Rows are points. To make a cloud, some directions were put in groups of two or more. Within a group, all points are equally far from the middle, so they leave a hole (a ring in 2 directions, a hollow ball in 3). The other directions are filled evenly. Then the cloud was stretched, turned, moved and blurred a little. Count the holes, and give their numbers of directions, smallest first.

Cloud (15 x 2):
[[ 0.02 -0.15]
 [ 0.51 -0.23]
 [ 0.59  0.53]
 [-0.44 -0.31]
 [ 0.81 -0.16]
 [-0.03  0.46]
 [-0.73  0.06]
 [ 0.84 -0.33]
 [ 0.49  0.01]
 [-0.34 -0.13]
 [ 0.47 -0.59]
 [-0.59 -0.05]
 [ 0.42 -0.24]
 [ 0.23 -0.29]
 [ 0.73  0.00]]
Holes: 0

Cloud (14 x 2):
[[ 0.38  0.10]
 [-0.45  0.69]
 [ 0.37  0.16]
 [ 0.31 -0.31]
 [ 0.37  0.18]
 [-0.32 -0.54]
 [ 0.03  0.71]
 [ 0.38 -0.16]
 [ 0.22 -0.47]
 [ 0.35 -0.24]
 [-0.70  0.23]
 [-0.65  0.35]
 [-0.34  0.77]
 [-0.25  0.76]]
Holes: 1 (2)

Cloud, 20 rows:
[[-0.58 -0.16 -0.27]
 [ 0.19 -0.17 -0.93]
 [-0.52 -0.20 -0.51]
 [ 0.38 -0.45 -0.75]
 [-0.48 -0.19 -0.62]
 [ 0.66  0.06 -0.15]
 [ 0.22 -0.44 -0.84]
 [ 0.48  0.24 -0.60]
 [ 0.09 -0.56  0.27]
 [ 0.64  0.12 -0.17]
 [-0.30 -0.08 -0.85]
 [-0.18  0.58 -0.35]
 [ 0.16 -0.68  0.11]
 [ 0.60  0.20 -0.38]
 [-0.19  0.08  0.39]
 [-0.05  0.06  0.45]
 [-0.34  0.18  0.26]
 [ 0.65 -0.26 -0.11]
 [ 0.32 -0.05 -0.89]
 [-0.53 -0.09 -0.55]]
Holes: 1 (3)

Cloud (32 x 4):
[[-0.67  0.05 -0.53 -0.31]
 [ 0.75  0.54  0.26 -0.31]
 [ 0.61  0.62 -0.39  0.05]
 [-0.62  0.10 -0.03  0.33]
 [-0.87  0.33 -0.38 -0.40]
 [-0.01 -0.10  0.30 -0.69]
 [ 0.01  0.11 -0.48 -0.69]
 [ 0.45 -0.15  0.48  0.13]
 [ 0.10  0.88 -0.46 -0.05]
 [-0.37 -0.12 -0.56 -0.11]
 [ 0.45 -0.40  0.20 -0.09]
 [ 0.25 -0.02  0.59  0.23]
 [-0.30  0.55 -0.01  0.46]
 [ 0.53  0.68 -0.43  0.03]
 [-0.01  0.01 -0.50 -0.64]
 [ 0.52  0.09  0.54  0.18]
 [ 0.81  0.58 -0.25 -0.07]
 [ 0.08 -0.36  0.46 -0.09]
 [ 0.12  0.86 -0.43  0.07]
 [-0.53  0.95  0.18 -0.11]
 [ 0.07  0.64  0.59  0.18]
 [-0.89  0.07 -0.34 -0.20]
 [-0.26  0.83 -0.08  0.32]
 [-0.27  0.77  0.24  0.33]
 [ 0.05 -0.42  0.35 -0.35]
 [-0.40 -0.11 -0.55 -0.08]
 [-1.05  0.25  0.01 -0.33]
 [-0.63 -0.12  0.45 -0.36]
 [ 0.26  0.64  0.55 -0.29]
 [-0.11  0.19  0.43 -0.68]
 [-0.51  0.00  0.47 -0.53]
 [-0.11 -0.04 -0.53 -0.58]]
Holes: 2 (2, 2)

Cloud, 28 rows:
[[ 0.63 -0.08 -0.27  0.32]
 [ 0.23  0.64  0.24 -0.53]
 [-0.05 -0.56  0.18 -0.30]
 [-0.02  0.05  0.43  0.15]
 [-0.11  0.50 -0.22 -0.48]
 [-0.23 -0.07  0.38  0.31]
 [ 0.59  0.47 -0.11 -0.31]
 [ 0.38 -0.03  0.75  0.58]
 [-0.22  0.06  0.78  0.20]
 [-0.51 -0.13  0.85  0.49]
 [-0.28  0.37  0.33 -0.72]
 [-0.48  0.55 -0.13 -1.02]
 [ 0.58  0.10  0.06 -0.72]
 [ 0.06 -0.71  0.75 -0.12]
 [-0.29  0.36 -0.47 -0.77]
 [ 0.23 -0.48  0.11 -0.39]
 [-0.42 -0.07  0.57  0.42]
 [ 0.87 -0.44 -0.17 -0.50]
 [-0.28  0.14 -0.24  0.00]
 [-0.18  0.51 -0.26 -0.42]
 [-0.54  0.03 -0.39 -0.05]
 [ 0.52 -0.57 -0.23 -1.04]
 [ 0.64  0.53  0.30 -0.48]
 [-0.11 -0.46  0.67  0.29]
 [ 0.25 -0.10  0.42 -0.46]
 [ 0.18  0.28  0.68 -0.09]
 [ 0.34  0.26  0.02  0.09]
 [-0.05  0.92 -0.45 -0.07]]
Holes: 0
